Each row is a point. The points of each table are mixes of a few directions, plus a little noise. How many directions does each table use, and how many do they share? Where both have some left over, give the other angles between the two spaces (their principal angles), to ten degrees, smallest first.
In the rows, 128 means zero.

First, 4 rows:
[[152  97]
 [ 87 182]
 [149  99]
 [123 134]]
Second:
[[118 141]
 [157  91]
 [106 158]
 [ 99 167]
 [161  83]]
Directions: first 1, second 1, shared 1

First (9 x 6):
[[115 101 181 144 121  96]
 [140 154  75 110 133 160]
 [145 166  50 104 138 174]
 [112  93 196 148 122  88]
 [131 137 111 124 131 138]
 [131 138 112 123 131 138]
 [147 164  55 106 137 171]
 [114  96 189 147 121  90]
 [114 103 179 144 123  98]]
Second:
[[112  61 104 143  92 116]
 [140 184 173 119 163 127]
 [127 107  87 128 113 139]
 [122 113 145 136 122 116]
 [152 226 152 103 180 152]
 [112  62 101 144  92 117]
 [120  87  87 135 102 132]
 [143 187 130 111 158 147]
 [123 124 176 135 134 106]]
Directions: first 1, second 2, shared 1

First, 10 rows:
[[127 120 105 140 132 125 140 140 118 133 133]
 [148 134 139 132 130 111 133 121 110 108 133]
 [124 150 202  89 114 140  91  91 164 118 113]
 [127 130  71 147 141 152 128 162 123 153 120]
 [141 159 140 111 143 183  73 136 165 155 100]
 [115  74 124 145 124  70 188 119 101 113 174]
 [157 109  77 157 171 150 128 169 124 166 145]
 [146 225 185  86 100 169  53 102 145  93  56]
 [ 72  94 110 130  98  98 173 121 123 126 141]
 [123  84 128 142 128  82 174 120 107 116 166]]
Second (11 x 11):
[[118 132 161 109 125 177 127 153 133 130 118]
 [129 157 115 125  89 162 102 154 156 114 121]
 [117 141  69 139  95 114 108 146 167 109 129]
 [161 133 153 138 141 112 131  93  93 137 133]
 [131 171  92 137  79 135  94 152 151 106 125]
 [167 157 112 144  97 129 101 111 139 120 133]
 [209 104 186 143 162 131 138  45  98 160 144]
 [137  68 135 120 148 171 142 109 184 149 136]
 [ 80 118 134 105 131 162 139 173 146 125 116]
 [ 78  75 115 134 201  24 184 107  71 143 137]
 [ 81 157 137 118 138  93 141 165  69 117 115]]
Directions: first 4, second 4, shared 0; angles 30, 40, 40, 80

First, 10 rows:
[[ 94  89 151 202  97 132 184 164  92 138 136 107 112 103 122 135 162 146]
 [121 174 116  78 134 143 110 165 134  83 101 167 161 159 110 114 100  84]
 [131 140 114 116 133 139 131 129 129 113 106 164 121 125 120  97 134 128]
 [149 102 159 120 129  90 114 113 117 187 139 114 124 149 116 158 118 174]
 [174 115 127  46 159  82  80  69 142 204 114 156 129 172 102 149 134 197]
 [111 140 140 141 117 134 151 181  97 115 106 159 131 143 105 105 115 120]
 [ 83 129 106 131 116 156 156 157 131  87 117 130 156 125 118 144 172  94]
 [143 137 122 139 132 133 112 104 146 114 149 104 120 109 157 122 109 110]
 [121 109 128 153 120 126 133 110 139 133 155  83 127 110 147 157 144 125]
 [154 146 118 155 135 143 107  87 153 103 159 101 101  87 177  99  90  99]]
Second:
[[129 130  84 105 199 152 121  94 143 125 129 126 160 150  97 173 156 110]
 [126 142 109 119 151 128 111 110 145 126 119 113 121 141 121 136 110 145]
 [134 104 214 168   7 101 163 195  83 139 138 153 101  77 175  60 120 123]
 [ 93 134  50 123 168 133 101  98 147  95 140 124 123 161  73 178 144 138]
 [136 130 131 120 144 135 128 121 133 134 123 125 136 130 132 132 128 123]
 [137 109 174 144  77 123 154 162 102 140 135 146 129  98 151  97 139 110]
 [154 143 161 116 138 131 126 124 137 150 109 113 128 121 159 108  98 139]
 [116 131 102 129 138 124 115 118 136 116 131 123 122 141 112 141 127 137]]
Directions: first 5, second 3, shared 0; angles 40, 40, 90

First (11 x 32):
[[136 149 131 152  96 123 104 112 171 160 134 132 166 127 171  84 145 104
  126 125 187 125  90  96 170  96 128 151  86  96 167  89]
 [ 85 100 113 144 147 138 101 141  89 114 168 116 148 154 115 153  86 136
  134 115 137 179 114 170  97 159 126 120 168 134 116 148]
 [ 95 135 117 120 158 147 130 168  68 107 116 122 122 140  96 142  93 183
  140 178  56 155 152 146  73 149 145  94 185 170  65 147]
 [ 89 156 127 142 140 137 110 155  91 129 109 126 155 136 125 113 108 175
  138 188  82 150 128 110 101 123 145 106 157 151  85 121]
 [111  97 151 113 141 110 169 115 117 119 118 132  95 133  83 192 122 112
  122  68 110  88 159 129 102 177 116 126 127 142 123 186]
 [186  87 117 108 139 120  99  92 163  80 163 123  98 100 161 124 165  89
  115 122 167 154 115 186 186  97 100 139 130  98 176  95]
 [160 153 158  85  98 128 145 116 197 120 103 163 103 136 156  84 134  78
  143 104 183  73 102 114 176 149 120 133  90 130 143  97]
 [185  94 120  74 127 139 143 118 166  85 158 140  70 133 133 131 125  73
  132  74 181 122 120 198 154 161 108 133 130 125 151 124]
 [121 178 156 138 102 114 168 128 143 179  65 141 139 117 121 113 152 145
  127 141  94  60 150  36 124 112 145 133  81 135 116 132]
 [197 116  60 129 116 161 167 158 103 166 166  94 101 115 104 135 139 145
  111 110 116 154 164 166  89  97 151 150 125 114 136 147]
 [ 41 143 158 201 143  90  71 103 101 148 107 118 212 116 144 136 140 167
  119 183  95 148 114  56 135  87 126 124 128 114 128 120]]
Second, 11 rows:
[[ 58 154 198 168 124  74 120  83 145 152  65 145 176 114 135 143 157 131
  121 139 106  66 128  19 154 116 117 129  86 122 137 134]
 [143 134 126 115 123 135 126 131 141 121 129 134 120 130 139 110 127 120
  133 132 140 127 120 137 139 128 128 127 127 129 129 113]
 [111 114 122 145 137 123 131 128 104 137 136 116 135 127 110 156 125 141
  120 119 110 137 142 127 106 129 130 130 135 126 126 152]
 [ 40 112 160 198 148  80 132 100  79 167 105 109 178 116  86 208 140 161
  104 113  69 110 162  53  89 123 124 133 118 120 128 192]
 [125  85  80 147 150 144 140 151  65 136 176  91 121 133  83 184 107 154
  115 103  99 178 159 180  65 136 137 132 165 128 118 179]
 [210 150 106  61 106 170 123 150 184  91 141 151  83 138 173  46 119  93
  152 146 187 137  91 188 174 131 130 122 132 135 130  61]
 [ 91 136 158 151 129 102 125 108 129 142 101 132 152 121 126 143 141 133
  122 130 113 103 132  78 134 123 123 129 111 125 131 137]
 [ 86  89 108 172 153 118 139 132  60 151 153  93 145 126  77 204 119 162
  108 103  81 156 166 132  65 132 133 133 150 124 121 193]
 [169 150 129  91 112 144 122 133 171 108 122 148 108 131 161  74 129 105
  143 143 164 120 102 144 166 127 127 124 121 131 132  83]
 [202 117  73  79 123 179 132 166 133 100 175 123  81 141 137  92 105 115
  140 126 162 173 117 222 124 137 136 126 158 135 123 103]
 [173 167 147  81 102 140 118 125 198 103 104 163 109 130 181  49 137  93
  149 154 177 100  89 127 192 124 123 122 107 132 135  61]]
Directions: first 6, second 2, shared 2

First:
[[123  83 134 116 124 137 128 132 104 120 153 140 110  96  97 124 116 149
  133 108 130 109 140 139 139 133 108 140 130 137 125 121]
 [158 137 140 117 160 111 102 155 123 149 139  85 137 124 142 112 156 129
  120 114 126 150  94 124 122 116 143 131 129 157 110 118]
 [121 102  93 127 143 164 155 152 111 122 168 120 127 119  65 130 121 152
   73 138 118 122 121 142 134 112 105 146 104 107 111 138]
 [147 114 122 121 154 110 126 145 100 128 127 131 133 110 131 101 128 165
  154  95 124 120 130 127 103 113 134 150 155 181 113 125]
 [149 159  72 152 155 114 192 126 136 109  86 150 178 171 132 132 117 161
  115 142 117 133 101 112  72  83 151 135 161 112 101 142]
 [ 72 144  97 131  91 169 133 121 130 120 137 153 104 144 118 130 113 113
  149 160 130 104 181 131 149 158 122 127 105 119 152 156]
 [ 99 133 108 104  82 141 128 119 146 110 137 140 117 166 152 159 135 100
  189 156 160 110 115 106 149 167 164  94 146  91 121 127]
 [134 147 174 135 112  95 101  98 145 136  89 138 125 126 180 128 129 103
  163 116 133 135 143 122 128 142 135 113 140 142 153 117]
 [129 168 119 140 145 146 122 144 150 150 137  86 139 149 120 131 148 102
   64 161 115 160 109 132 137 117 126 123  86 104 130 140]
 [144 114 173 127 132 118 104 124 135 142 136 105 121 104 126 133 137 111
   96 116 125 145 115 138 146 129 111 122 110 119 137 110]
 [131 109 176 137 109 103 117  93 128 123 100 160 116  99 146 128 109 125
  152 101 129 119 158 135 130 138 110 126 141 138 154 114]]
Second:
[[113 119 138 127 135 158 112 134 133 132 143 136 112 108 124 126 135 122
  124 107 123 133 140 145 137 140 125 139 115 134 139 122]
 [ 94 132 106  91  92 150 127 126 126 139 176 111 135 113  82 155 113 114
  113 153 122  81  82 123 121 132 108 133 111 102 129 144]
 [134 109 123 136 128 124 127 138 112 124 137 108 115 122 108 117 129 135
  129 122 133 131 143 128 146 129 121 133 127 132 126 128]
 [167 148 114 131 118  63 161 118 116 118  86 115 160 176 143 126 115 143
  139 172 140 129 110  93 115 103 134 100 157 119 107 139]
 [118 142 133 104 116 132 131 120 135 133 133 143 136 136 136 140 121 118
  118 160 125 114 118 123 124 130 121 111 116 119 128 138]
 [111 122 110 113 104 138 128 132 119 134 161 107 129 115  89 141 117 123
  122 137 126 100 103 124 128 130 114 136 120 113 126 137]
 [166 169 164 174 192 106 132 106 179 117  28 199 153 157 249 112 155 132
  157  74 120 193 155 135  76 112 190 125 173 160 134 101]
 [118 109 119 142 134 147 116 139 122 127 149 110 114 101  99 126 134 131
  132  89 125 127 128 140 134 132 126 156 128 133 133 119]
 [132 100 147 131 132 132 115 141 110 125 140 123  97 125 121 108 131 135
  119 137 136 143 174 138 171 142 112 122 106 139 131 126]]
Directions: first 6, second 4, shared 1; angles 50, 50, 90

First:
[[119 130 129 127 130 126 119 131 128 130 130 132 125 124 126 125 132 134
  129 130 138 129 126 122 129 128 126 124 124 129 123 128]
 [ 68 124 137 119 148 121  71 164 132 134 134 166  83 107  99 102 151 181
  123 143 208 154  97  92 114 113 128 110  90 137  92 129]
 [101 126 132 123 138 123 101 145 132 130 131 147 107 119 115 117 139 155
  127 138 165 142 114 110 120 123 128 121 108 132 110 129]
 [ 60 125 136 115 153 118  61 170 133 131 136 167  80 103  96 102 152 190
  122 147 217 162  92  85 108 111 128 107  84 137  86 126]
 [198 133 117 139 103 137 197  86 124 125 119  89 178 153 159 154  99  69
  133 110  37  98 161 171 145 144 128 149 171 119 169 127]
 [204 133 117 141 101 139 202  81 122 123 121  84 184 155 164 157  98  60
  132 108  27  94 167 174 148 145 127 149 174 117 173 127]
 [205 133 115 141 102 140 200  81 122 125 119  84 182 155 162 157  96  60
  135 109  29  94 165 173 149 145 129 151 177 116 171 127]
 [ 73 123 136 118 147 119  77 162 134 130 134 163  88 109 103 106 149 177
  123 142 199 152 102  96 115 116 127 113  94 136  96 127]]
Second (9 x 32):
[[ 97 132 105 138 130 110 122 118 145 179  89 134 180 145 110  93 151 177
  159 155 146 108 120 100  96 129 136 109  76 129 125 155]
 [126 132 120 133 130 124 137 118 135 149 106 125 162 143 119 117 130 139
  137 133 142 114 134 120 111 125 129 116 112 130 124 141]
 [131 101 110 139 117 134 162  97 115 203 100 100 187 159 102 117 146 140
  170 101 137  96 136 139  96 102 136 152 103 113 117 145]
 [117 112 157 120 147  88 119 187 157 133 146 164  59  56 200  98 133 140
   96 210  72 173 126 181 185  82 108 147 114 153 162  37]
 [168 143 131 127 122 165 142 103 106  83 136 106 144 162  99 173 100  77
  118  64 160 110 140 113 111 154 128 115 179 117 110 161]
 [ 77 211  82 128 103 112 158  66 141 109  69 105 196 180 106 133  99 194
  113 158 128 159 193 108 135 157 158 119 105 160 131 195]
 [133 111 148 119 136 142  80 162 115  76 183 147  53  97 135 142 138  97
  118 108 128 134  85 109 137 157 123 123 157 111 125 118]
 [121  96 147 115 120 123 120 156 106 113 185 129  33  78 171 138 134 112
  111 133  66 174 125 180 186 107 130 190 151 123 146  71]
 [179 115 152 132 149 153 113 148 131 108 138 142 138 132 113 139 124  73
  129  92 177  83  95 100  91 140 107  81 156 115 112 128]]
Directions: first 1, second 5, shared 0; angles 40

First, 8 rows:
[[142 162 133 149 133 117 127 125 132  93 145 128 140  89 101 111  62 139
  117  96 132 101 107 128 119 100 141 160 139 146 134 114]
 [114  91 119 105 119 140 129 132 123 166 111 129 113 168 155 145 197 118
  138 160 122 157 148 129 138 154 117  89 117 108 122 144]
 [119  70  94  94  89 136 129 132 121 172 115 138  87 169 153 132 201 133
  131 155 112 157 139 141 140 146 143  42 127  93 128 149]
 [133 156 142 144 143 124 128 126 131 106 136 124 146 106 113 123  89 128
  126 113 134 113 120 123 122 116 125 166 130 145 129 119]
 [133 103  96 115  94 124 129 129 124 138 133 139  97 132 126 112 136 146
  121 124 115 130 118 141 132 119 158  71 140 110 134 135]
 [135 155 137 144 139 121 128 125 130 105 138 127 141 103 110 118  84 133
  123 109 134 110 118 125 121 112 131 160 133 143 131 118]
 [121 148 157 137 162 134 128 129 131 123 120 116 156 132 135 146 133 109
  139 138 140 132 141 115 126 142  96 179 115 142 121 122]
 [127 142 143 136 145 130 128 127 130 121 127 124 142 125 128 135 121 120
  132 129 133 127 131 122 126 132 114 156 123 137 125 123]]
Second (11 x 32):
[[133 127 133 140 135 136 135 130 124 133 116 120 138 131 125 136 142 122
  133 141 129 130 130 128 118 132 125 143 130 135 117 121]
 [124 121 110 113 112 115 122 125 135 117 150 141 106 121 129 116 103 138
  115 106 122 122 126 127 143 122 132 106 124 117 146 138]
 [ 82 218 249  81 173 125  72 134 126 165 100 131 196 146 163 112 151 126
  181 140 173 162 119 133 141 118 127 107 140 120 121 142]
 [118 133 127 108 119 116 115 126 134 123 145 141 117 124 133 114 108 137
  123 109 128 126 125 128 143 122 132 105 126 117 144 139]
 [155  84  73 160 112 136 161 127 125 114 132 120 103 122 109 143 128 124
  107 133 107 113 133 125 114 136 126 150 124 138 122 115]
 [108 163 172 104 142 123 103 129 129 140 123 133 149 133 143 118 130 131
  145 126 145 140 124 130 138 122 129 113 132 121 131 136]
 [115 127 111  97 106 105 110 123 140 113 162 150  99 118 134 105  88 145
  112  91 123 121 124 127 155 117 135  88 122 108 159 147]
 [119 135 131 111 122 118 116 126 133 125 140 138 121 126 133 117 113 135
  125 113 129 128 125 128 140 123 131 109 127 119 140 137]
 [156  89  85 168 122 143 163 128 122 120 120 113 116 126 109 149 142 118
  115 145 111 117 134 126 106 139 124 162 126 143 112 111]
 [143 101  93 144 117 131 146 127 127 118 133 125 110 123 117 135 124 127
  114 128 115 119 131 126 122 132 128 138 125 132 128 122]
 [156 109 124 182 148 159 165 134 112 140  87  96 153 137 112 163 177 105
  139 177 125 130 136 128  88 145 118 188 133 157  87  99]]
Directions: first 2, second 2, shared 0; angles 40, 90

First (8 x 32):
[[134 119 134  83 145 122 118 130 147 141 145 137 121 121 114 128  86 132
  109  77 114 124 116 142 131 154 167 140 112 109 116 159]
 [132 115 138  92 130 117 110 135 138 121 140 100 128 137 130 128 119 129
  106 126 117 113 165 138 129 158 144 152 141 111 103 163]
 [103 164 122 214  50 112  70  94  42 171  83 140 123 121 113 163 168 122
  145 169 184 134 171 108 114 144  95  88 172 158  98  30]
 [125 124 114  41 129  99  75  94 153 156 128 168 138  88  86 153  91 137
  166  72 113 169 108 159  95 133 150 126  67 133 181 114]
 [121 109 121 135 161 155 147 149 161 108 144 128  96 117 110 123 131 151
  107 109 120 103  76 133 120 114 149 131  99 127 151 158]
 [124 110 104 187 155 174 203 163 162  23 110  97 146 170 182  99 237 131
  152 236 136 125 123 104 125  20  60 127 123 143 201 123]
 [150 139 153 116 136 121 153 132 111 159 152  98 136 113 144 111  77 121
  130 112  86 122 122 127 152 153 118 136 162 129  95 169]
 [135 138 136 153 123 126 144 128 108 146 115 157 133 156 143 119 110 105
  108 115 154 131 143 114 157 144 145 122 148 114  76 104]]
Second (8 x 32):
[[141 131 135 110 131 120 127 114 106 149 132 102 185 105 163 114  84 129
  166 148  77 161 184 128 144 115  64 144 142 150 141 139]
 [155 123 111 126 169 133 185 164 184 111 144 153  99 117 115 147 147 149
  110 105  99 120  12  96 142  98 121  81  90 113 173 159]
 [142 132 140 106 175 115 175 155 138 158 155 127 138  93 124 136  91 138
  150  86  63 145  29 107 167  99  99 103 122 130 162 172]
 [139 119 108 146  87 140  89 118 140  99 122 106  98 136 126 140 164 147
   83 171 149  92 198 131  90 170 132 131 129 125 108 126]
 [ 99 139 142 170  77 139  94 114  94 126 132  86  63 128  92 128 170 126
  111 146 179  77 130 154  82 174 181 140 167 141  87 119]
 [ 87 146 139 179  92 150 129 106  95 107 110 127  91 158 108 101 185  97
  152 149 214 110 113 160  86 118 185 144 149 147 109  73]
 [109 131 133 125 127 129 124 112 112 125 106 156 160 156 141 107 123 100
  153 127 163 156 164 142 133 107 141 150 126 128 121  87]
 [152 103 118  61 165 100 101 142 157 149 124 167 190 132 153 150  60 138
   98  90  81 165 194 105 179 142 101 132  98  92 122 149]]
Directions: first 6, second 5, shared 2; angles 30, 30, 60
